Each row is a point. The ring and each string are closed loops that go straight from each point to the next, and from the last back to the first. Before rounding, they use only three directions, however many columns there are. How many times does the string pass through the ring? Passing back the other way cancels.

Ring (9 x 3):
[[ -2  41   0]
 [-15  48   9]
 [-35  38  23]
 [-45  10  25]
 [-37 -25   5]
 [-22 -38 -11]
 [ -3 -39 -21]
 [ 14 -18 -19]
 [ 15   3 -14]]
String:
[[-35  22  -4]
 [-30   0  17]
 [-31 -17  36]
 [-40 -24  31]
 [-25 -20  21]
 [-23  -9  -3]
 [-28 -23 -21]
 [-24 -47 -31]
 [-13 -59 -26]
 [ -6 -50  -2]
 [ -5 -30   1]
 [ -5 -15 -11]
 [  4 -12 -31]
 [ 24 -15 -50]
 [ 34 -17 -28]
 [ 23  -9  -2]
 [  3   0   7]
 [ -2   8   2]
 [ -2  33 -23]
 [  0  57 -25]
 [ -1  82  -6]
 [-12  55  22]
 [-18  23  32]
 [-18   9  14]
 [-25  29  -2]
 [-45  52   6]
 [-50  40  13]]
Times through: 3

Ring (6 x 6):
[[ 42   6   8  31  25 -19]
 [ -1  13  61  23  38 -26]
 [-37   1  43  21  30 -28]
 [-25 -26   0   8  10  -7]
 [  9 -36 -17  -1   1  10]
 [ 46 -20 -26  17   7   1]]
String:
[[ 60   4 -34  43  16 -22]
 [ 41   7 -27  46  19 -28]
 [ 23  -2   6  25  21 -16]
 [ 21   6  -4  38  23 -28]
 [ 20  12  -1  43  26 -33]
 [  9  -2  13  24  22 -18]
 [ 17  -6  48   6  26  -4]
 [  6   8  23  31  29 -27]
 [  1  20  34  41  36 -39]
 [  2  26  94  24  49 -31]
 [ -2  25  71  32  45 -37]
 [ -4  23  29  46  37 -45]
 [  5  26  73  32  46 -35]
 [  3  19  13  47  32 -42]
 [  6  -2   8  27  22 -21]
 [ 21  -5  44   8  26  -5]
 [ 42   4  50  13  31  -7]
 [ 61  17  14  39  30 -24]
 [ 59  11  -7  40  24 -23]
 [ 62  -4  10  17  20  -2]
 [ 33 -13  21   7  18   1]
 [ 14 -10  12  16  19 -10]
 [ 50 -13   7  11  16   3]
 [ 73  -9  -8  18  14   2]]
Times through: 1
String (15 x 6):
[[-26 -13 -24  30  12 -25]
 [-36 -36 -26   8   1  -5]
 [-10 -46 -11 -11  -2  16]
 [  9 -48 -35  -7  -7  18]
 [ 35 -54 -20 -21  -8  35]
 [ 36 -38  10 -15   5  25]
 [ 25 -21  -3   9  10   2]
 [ 20 -15 -16  21  11  -9]
 [ 25 -18 -40  26   6 -10]
 [ 36 -41 -48   3  -7  15]
 [ 25 -57 -31 -19 -11  33]
 [  3 -49  -6 -17  -2  24]
 [ -6 -38  20 -15   7  17]
 [ -7 -23  18   2  14   0]
 [-14 -13  -5  22  15 -18]]
Times through: 2

Ring, 8 rows:
[[-16   3  -8  19 -19  43 -10 -17  38 -17  14]
 [ -5  41 -18  11  -7  39  16  13  29 -14  18]
 [  5  59 -16   3  12  17  32  37   7  -5  20]
 [  9  44  -4  -1  27 -10  26  39 -14   4  19]
 [  6  14   7   0  29 -24   9  25 -23   9  15]
 [-11 -38  17   6  14 -21 -24 -10 -14  12   4]
 [-20 -54  16  13  -3  -2 -37 -31   4   6   2]
 [-23 -42   7  20 -17  23 -35 -38  25  -7   6]]
String (22 x 11):
[[-36 -62   5   0 -16   9 -36 -21  10  24 -23]
 [-22 -26   1   3  -5   9 -16  -5   7  13  -7]
 [-32 -66  11   4 -11   3 -40 -27   6  20 -16]
 [-21 -88  32  27  -6  -7 -64 -65   7  -6  12]
 [-11 -44  20  26  -2   4 -38 -43  12 -15  21]
 [-14 -55  22  35 -11  15 -50 -63  25 -25  26]
 [-31 -59   9  29 -31  40 -50 -61  42 -16   8]
 [-30 -28  -6  15 -28  44 -26 -28  39  -5  -2]
 [-10   8  -5  38 -26  60 -17 -41  56 -44  36]
 [  1  31  -7  30 -10  44   1 -17  40 -38  39]
 [ -8  10  -4  10   0  18   0   3  14  -5  13]
 [-21  14 -18  -1 -12  33   7  17  22  10  -8]
 [-10  58 -30   6 -14  55  28  27  38 -10  10]
 [  5  70 -22  18  -5  49  29  18  37 -30  34]
 [  3  42 -10  19   0  32  13   5  25 -25  32]
 [-10  16  -9  10  -5  26   3   4  20  -7  12]
 [-24   1 -15   2 -17  36  -2   5  26   8  -8]
 [-21  -1 -11  25 -30  59 -16 -30  53 -24  15]
 [-14 -19   4  34 -21  42 -29 -47  43 -32  28]
 [-10 -19   8  24  -7  20 -24 -31  22 -18  22]
 [-17 -53  18  30 -12  16 -46 -55  23 -19  19]
 [-26 -79  23  24 -14   7 -58 -60  16  -5   6]]
Times through: 2
